Rows are points. Examples show where two turns around zero, p and q, send a point. Write where each new point lands after one turn and then the other. Backwards means that the second turn is done in reverse. Each puzzle has new turns, and all numbers are rounded.

Turn p:
[-0.8 -8.2  2.4] -> [ 1.4 -4.9  6.9]
[1.6 3.8 0.8] -> [ 0.3  3.8 -1.8]
[-1.8  2.2 -0.3] -> [-2.3  0.9 -1.4]
[ 1.0  2.2 -2.9] -> [ 0.7  0.2 -3.7]
Turn q:
[ 6.4  3.7 -0.3] -> [ 5.0  4.5 -3.1]
[-6.2 -1.0 -0.8] -> [-5.6 -1.7  2.4]
[-2.3 -1.4  2.2] -> [-0.7 -1.8  2.9]
[ 2.1 -1.3 -1.1] -> [ 1.3 -1.0 -2.2]
Where do these land?
p, then q: [-0.9  0.7  4.5] -> [0.1 2.5 3.9]
p, then q: [ 2.4 -2.1  2.3] -> [3.7 0.7 1.2]
q, then p backwards: [-0.3 -2.3  4.3] -> [ 1.0 -4.7  0.9]
p, then q: [ 1.9 -1.9 -2.9] -> [ 1.8 -2.1 -2.8]
q, then p: [ 2.7  1.7 -5.1] -> [-0.5 -1.7 -5.7]
p, then q backwards: [-5.7  3.9 -3.1] -> [-3.0 -0.9 -6.9]

Turn p:
[ 6.2 -0.8  4.2  3.8] -> [ 1.9 -5.4  6.1  1.1]
[ 1.5  2.2 -1.6 -1.2] -> [ 3.1  0.9 -0.7 -0.6]
[ 1.7 -7.2  0.5  2.7] -> [-3.8 -6.9 -0.1 -0.5]
[-4.8  3.9 -0.1 -2.7] -> [-0.5  6.6 -1.2  0.3]
[-2.9 -0.2 -2.5  1.2] -> [-1.3  0.8 -3.2  2.0]
[-1.8  2.1 -0.4 -3.9] -> [ 0.5  4.1 -0.9 -2.2]
Turn q:
[ 0.2  0.4  2.1 -0.4] -> [1.1 1.3 1.3 0.1]
[ 3.0 -5.0  5.4 -0.1] -> [ 0.2 -0.3  7.4  3.0]
[ 2.4 -0.9 -6.7 -0.3] -> [-1.1 -6.3 -3.3 -0.7]
[ 1.4  1.6 -3.0  1.9] -> [ 0.5 -1.9 -3.4  1.4]
[-4.8  6.3  2.3 -3.2] -> [ 2.8  6.3 -2.3 -5.1]
[-2.1 -2.4 -0.2  2.0] -> [-3.5  0.7  0.2  1.2]
Where do these land?
p, then q: [2.0 1.3 6.0 0.0] -> [2.4 4.2 4.2 0.9]
q, then p backwards: [-0.2 -1.8 -5.5  1.5] -> [-1.0 -5.2 -2.1  1.8]
q, then p: [-1.1 -2.2  5.0  0.0] -> [-0.1  2.6  4.6  1.8]
p, then q: [ 4.3  0.8 -3.1 -1.5] -> [ 1.8 -4.9  1.8  0.0]
p, then q: [-1.8 -1.9  3.1  0.0] -> [-1.4  3.5  0.5 -1.3]
p, then q: [-5.9 -0.2 -0.2 -3.5] -> [ 0.6  2.4 -4.9 -4.1]
p, then q backwards: [ 2.8  4.1 -5.2  3.5] -> [5.7 4.9 0.2 2.7]
